Each point is reached from the start by the listed moves, each made once or not at all, plus a little noise. Is the number of moves made odd or even? Then give how often each move was made.
In the rows, 128 means zero.

Moves:
(1): [115 101  78]
(2): [157 139 146]
(3): [153  58 156]
Start: [133 112 134]
Points:
[164 121 152] -> odd (0, 1, 0)
[144  15 113] -> even (1, 0, 1)
[123  84  83] -> odd (1, 0, 0)
[150  96 103] -> even (1, 1, 0)
[158  43 161] -> odd (0, 0, 1)

Moves:
(1): [127 137 187  76 155 133 187 142 153  97]
(2): [145 154 175 148 115 183 142 129 127 196]
(3): [174 158 134 145 145 120 105 142 145 128]
(4): [134 110 136 154 162  90 146 121  74 129]
(5): [131 156 119 140 153 119 116 148 105 135]
(6): [ 97 119 103 137 148 158 141 151  97  75]
(7): [108 149 147 155 149 127 137 114 172 137]
(8): [106  76 155 116 147 136 131 166 168 118]
Start: [151 121 126 119 130  95 124 121 125 156]
Points:
[145 120 155 176 169 141 169 137  37 172] -> odd (0, 1, 0, 1, 0, 1, 0, 0)
[157 139 185 106 216  52 188 148  72 130] -> odd (1, 0, 0, 1, 1, 0, 0, 0)
[204 172 190 120 234  45 168 159  90 132] -> even (1, 0, 1, 1, 1, 0, 0, 0)
[221 188 177 193 194  95 120 150  65 231] -> even (0, 1, 1, 1, 1, 0, 0, 0)
[220 167 248 130 196 107 192 142 111 192] -> even (1, 1, 1, 1, 0, 0, 0, 0)

Moves:
(1): [102 108 143 116 126 108 111 145 156 158 130 140 135 105 128 143 140]
(2): [ 90  74 144 147 129 154 153 122 125 116 148 128 149 137 134 143 159]
(3): [128 125 118 129 125 113 162 104 146 127 136 139 145 129  86 129 101]
(4): [129 110 163 123 103 126 127 104 129 142 114 138 102 105 135  94 129]
(5): [136 126 112 122 131 143 136 119 136 127 122 129 118 151 119 137 140]
(6): [142 158 108 115 116 147 140 154 127 117 130 124 135 136 116 136 130]
(7): [120 151 126 119 118 101 133 145 125 151 121 135 135 144 128 106 116]
(8): [124 148 133 143 116 124  87 159 148 142 112 127 122 146 128 118 112]
(9): [139 120 153 157 119  99 126 141 144 113 130 147 119 139 134 133 149]
(10): [125 127 139 122 127 121 131 144 149 133 120 118 113 127 131 118 118]
(11): [140  93 112 144 131 137 136 134 136 126 122 110 150 115 128 146 131]
(12): [132 105 104 149 119 117 142 106 165 120 138 142 154 109 146 115 139]
(13): [136 136 145 133 152 113 122 152 145 111 117  99 162 144 129 113 152]
(14): [113 134 117  98 120 111 111 131  95 101 124 151  80 141 121  94 113]
Start: [110 132 125 118 135 112 121 137 140 153 138 103 147 139 130 147 133]
Points:
[ 92 105  96 138 112  74 119 133 249 185 137 138 179 141  97 149 125] -> odd (1, 0, 1, 0, 1, 0, 0, 1, 0, 0, 0, 1, 0, 0)
[ 84 183 113 101  99  64 115 204 200 208 128 125 184 159  74 141  93] -> odd (1, 0, 1, 0, 0, 1, 1, 1, 0, 0, 0, 0, 0, 0)
[124 102 152 137 125  85 126 116 193 139 124  95 178 112 154  87 167] -> odd (0, 0, 0, 1, 0, 0, 0, 0, 0, 0, 0, 1, 1, 0)

Moves:
(1): [123 159 118 152 120 136 141 147 129 165 131 129 124 128 113 106 119 131
 107  95 152 134 148 128 139]
(2): [137 139 132 143 113 143 128 141 129 126 155 144 132 144 119 120 140 111
 126 127 130 138  98 139 135]
(3): [121 136 121 116 132 110 110 146 159 148 120 123 116 133 118 128 134 108
 109 140 120 131 124 114 138]
(4): [114 127 118 109 134 112 142 139 123 124 103 133 141 129 124 120 119 142
 109 114 140 130 115 132 137]
(5): [135 149 133 118 148 133 129 116 136 121  95 125 141 112 143 141 156 124
 147 130 126 140 128 146 146]
(6): [137 117 150 130 114 119 178 109 128 120 138 115 111 128 105 143 140 113
 123 136 151 133 143 160 145]
(7): [121 100 146 125 120 141 138 121 103 130  91 162 101 149 148 168 133 115
 171 130 136  94 132 133 110]
(8): [130 113 162 113 132 122 126 123 121 118 128 134 137 130 140 123 131 141
 145 133 131 132 114 137 124]
(9): [115 120 122 122 126 142 133 124 122 108 119 120 135 129 141 119  97 122
 147 146  95 131 137 115 114]
(10): [116 113 113 113 132 145 113 132 107 127 117 146 120 107 126 132 112 119
 119 128 155 142 134 142 120]
(11): [137 135 104 120 105 133 105 124 150 125 134 137 145 126 153  84 131 134
 138 129  94 139 118 118 110]
(12): [139 144 128 114 126 138 110 159 109 112 132 129 107 127 130 132 109 127
 110 152 131 116 144 125 142]
(13): [136 135 132 113 118 134 124 115 136 110 136 136 131 122 142 128 113 121
 173 121 128 132 118 116 119]
(14): [126 121 114 119 152 116 138 142 142 138 140 123 127 104 128 124 122 121
 124 147 136 115 135 129 129]
(15): [119 120 136 116 146 151 129 117 132 118 133 139 134 121 114 107 146 130
 142 123 111 121 119 106 134]
(16): [133 122 164 112 119 117 133 124  99 128 122 126 155 112 161 123 123 104
 147 130 114 143 131 112 141]
(17): [126 140 124 121 129 122 120 136 104 118 127 115 108 126 129 114 136 132
 136 123 133 124 103 122 111]
(18): [125 145  93 113 165 112 117 157 131 148 129 108 131 142 127 116 119 131
 123 113 116 143 143 134 113]
(19): [141 119 132 150 109 128 129 138 144 130 140 116 140 127 132 126 125 123
 136 131 111 128 116 129 152]
(20): [140 129  99 113 142 111 130 122 125 157 130 143 120 117 121 121 105 141
 142 139 119 142 123 125 129]
(21): [128 151 128 132 153 112 121 113 129 113 122 124 140 121 116 113 118 114
 131 115 124 123 132 141 122]
(22): [110 100 132 133 111 117 134 144 131 131 132 126 125 173 115 153 147 128
 143 140 179 130 155 128 149]
(23): [ 89 130 128 131 123 110 115 114 149 131 129 129 121 107 110 127 142 141
 134 147 101 135 129 155 126]
(24): [109 145 133  78 129 140 131  97  99 131 130 118 158 130 132 122 126 120
 131 131 160 117 130 146 110]
Start: [149 131 126 135 138 139 136 120 121 130  90 132 136 119 120 171 142 114
 118 108 154 132 102 129 114]
Points:
[145 133 121 102 136 122 125 190  92 186 112 142 140  69 140 104  77  62
 143 139 141 183  54 110 140] -> odd (1, 1, 1, 0, 0, 0, 0, 1, 1, 1, 0, 0, 0, 1, 0, 1, 1, 0, 1, 1, 0, 0, 0, 0)
[120 123 193 101 157 144 138 119 119  88  97 123 186  53 157 115 184  84
 218 171  63 162  37 141 148] -> even (0, 1, 0, 0, 1, 0, 0, 1, 1, 0, 0, 0, 0, 1, 1, 1, 1, 0, 1, 0, 0, 0, 1, 0)
[132 216   8  56 162 113  71 228 118 207 138 122 134 133  87  72  93  58
 101 125 224 164 112 155 116] -> even (1, 1, 1, 0, 0, 0, 0, 0, 0, 1, 1, 1, 0, 1, 0, 0, 1, 1, 1, 1, 1, 1, 0, 1)
[ 79 109  87  62 123 158 137 131  73 205  34 172 112 165 109 197  91  72
 162 133 248 132 164 133 102] -> even (1, 0, 1, 0, 0, 0, 1, 0, 1, 1, 0, 0, 0, 0, 0, 0, 0, 0, 0, 1, 0, 1, 0, 1)
[151 116 165 100 129  64 195 128 147 160 112 109 159 106 116 139  79  44
 209 147 177 171 140 125 179] -> even (1, 0, 1, 0, 0, 1, 0, 1, 1, 0, 0, 0, 1, 1, 0, 1, 0, 0, 1, 1, 1, 1, 0, 0)
[ 70 135 181  22 192  98 194  45 139  75  70 125 195  87  83 158 196 101
 211 137 233 132 110 217 151] -> odd (0, 0, 0, 1, 1, 1, 0, 1, 0, 0, 0, 0, 1, 1, 1, 0, 0, 0, 0, 0, 1, 1, 1, 1)
[ 86 165 154  21  99 101 138 161  71 146  40 104 145 122 158 101 102  74
 164 139 117 142 119 171 109] -> odd (1, 0, 1, 1, 0, 1, 1, 1, 1, 0, 1, 1, 0, 0, 0, 1, 1, 1, 1, 0, 0, 0, 1, 1)
[142 169 220  90 130 166 149  81  98 116 107 141 245 130 135 128 178  50
 236  74 215 165  85 147 178] -> odd (1, 1, 0, 0, 1, 0, 0, 1, 0, 0, 0, 0, 1, 0, 1, 1, 0, 0, 1, 0, 1, 1, 0, 1)
[142  92  82   7 164 123  71 200 139 133 111 138 167  98 174 102  66  72
 229 184 107 185 120  70 140] -> even (0, 0, 1, 0, 0, 0, 0, 1, 1, 1, 1, 1, 1, 1, 1, 1, 0, 1, 1, 1, 0, 1, 0, 0)
[153 140 144  46 212 164  99 109  38  93  16 196  90  79 130 168 133 102
 205 132 170 112  80 154 102] -> odd (0, 0, 0, 0, 1, 0, 1, 1, 0, 1, 0, 1, 0, 0, 1, 0, 1, 0, 0, 1, 1, 0, 0, 0)
[108 238  58  43 129 166  85 171  75 119  66 139 156 116 113  54  72  64
  76  96 181 147  81 149  79] -> odd (1, 1, 1, 1, 0, 0, 0, 0, 1, 1, 1, 1, 0, 0, 0, 0, 1, 0, 0, 0, 1, 0, 0, 1)
